Rows are points. A path goes straight from each point to the next, and from the last back to the first. The post is the endless flat space through its rows: a point in 2 columns, a line in 3, a plane in 4, and so on, so that a path can go around it. Count how often the path circles the post. Going back the other way cancels.

Post (2 x 3):
[[ 2.5 -1.0 -1.3]
 [-3.9  0.8  2.0]]
Path (30 x 3):
[[-6.6 -3.2  4.5]
 [-0.6 -3.2 -3.3]
 [-6.9  1.6  0.8]
 [-1.3  3.2  0.6]
 [ 1.6  3.2  2.1]
 [ 0.7 -0.1  2.7]
 [ 1.3  3.1  1.7]
 [ 0.9  4.1  0.9]
 [ 1.7  1.0  2.3]
 [-1.1 -1.5  1.4]
 [-2.8 -1.4  0.5]
 [-1.6 -1.6 -2.6]
 [-5.8 -4.1 -0.3]
 [ 8.0 -4.8 -1.6]
 [-9.0 -3.4  3.9]
 [-2.9 -0.8 -0.4]
 [ 1.7 -2.7 -1.4]
 [ 4.4 -3.7  1.0]
 [-0.8  3.6  5.3]
 [-0.7  4.9  1.1]
 [ 5.2  0.3 -2.6]
 [ 6.5  0.5  0.9]
 [ 7.4  2.3 -2.5]
 [-2.9  3.2 -2.0]
 [ 3.2 -3.4 -5.2]
 [-0.6 -3.3 -1.2]
 [ 0.9 -2.4  1.3]
 [ 1.2  2.7  4.3]
 [ 5.0  3.1  1.5]
 [ 2.2 -1.1  0.3]]
Times around: 0

Post (5 x 6):
[[ 5.0  0.0 -0.7 -3.8 -5.6  1.3]
 [ 1.1 -3.3  3.1 -1.1 -1.2 -0.3]
 [-3.3  1.1  1.8  5.6  1.1 -2.1]
 [-1.6  3.1 -2.4  2.9  3.3  1.0]
 [ 1.0 -0.7  0.3  3.0  0.3 -1.7]]
Path (28 x 6):
[[ 1.1  1.1  1.1  3.9  0.5 -0.9]
 [ 1.3 -2.5  6.2  1.6  2.6 -4.5]
 [-3.1 -2.4  4.8  2.9 -1.1 -3.1]
 [-3.2  3.5 -4.2  6.7  2.0 -1.4]
 [ 5.2  0.6 -4.4 -0.2 -3.4  2.2]
 [ 2.2  2.9 -0.8  3.8 -2.8 -1.5]
 [ 0.9  1.6  0.3 -2.5  7.9  0.7]
 [ 2.3 -6.5  5.0 -3.1 -4.5 -4.4]
 [-2.8 -0.8  2.1  0.6 -3.1 -0.1]
 [-0.8 -1.4  2.5  2.7 -1.8 -0.6]
 [ 1.5 -2.3  3.0  0.6 -0.8  0.1]
 [-1.2  0.7  4.1 -3.4  1.8  1.9]
 [-7.6  1.3  5.3  4.8 -0.9 -5.2]
 [ 1.8 -5.5  1.4 -2.0 -1.2  0.1]
 [-2.1 -3.9  3.1  4.1 -1.3 -6.9]
 [-3.3  2.0  1.4 -0.3  7.4 -0.3]
 [ 6.5  0.6 -0.9 -2.7 -4.6  0.6]
 [-1.5 -2.3  4.2  3.6  0.8  2.4]
 [-2.5 -9.4  5.4  2.3 -2.2 -1.5]
 [ 0.4 -1.0 -1.5  2.7 -2.7 -3.5]
 [-0.6  2.6  0.6  2.5 -0.2 -3.1]
 [ 1.1 -4.2 10.3 -2.9 -0.4 -2.7]
 [ 3.5  0.5 -2.7  0.6  1.0  2.5]
 [-1.3 -1.4 -1.8  1.7  4.1  1.9]
 [-1.6 -4.7  3.3 -1.3 -2.9 -2.4]
 [ 1.2 -4.4  6.2 -5.6 -6.3 -3.3]
 [ 0.9 -4.4 -1.4 -3.1 -2.0  2.8]
 [ 3.9 -3.1 -1.2 -0.4  0.9  3.9]]
Times around: 1
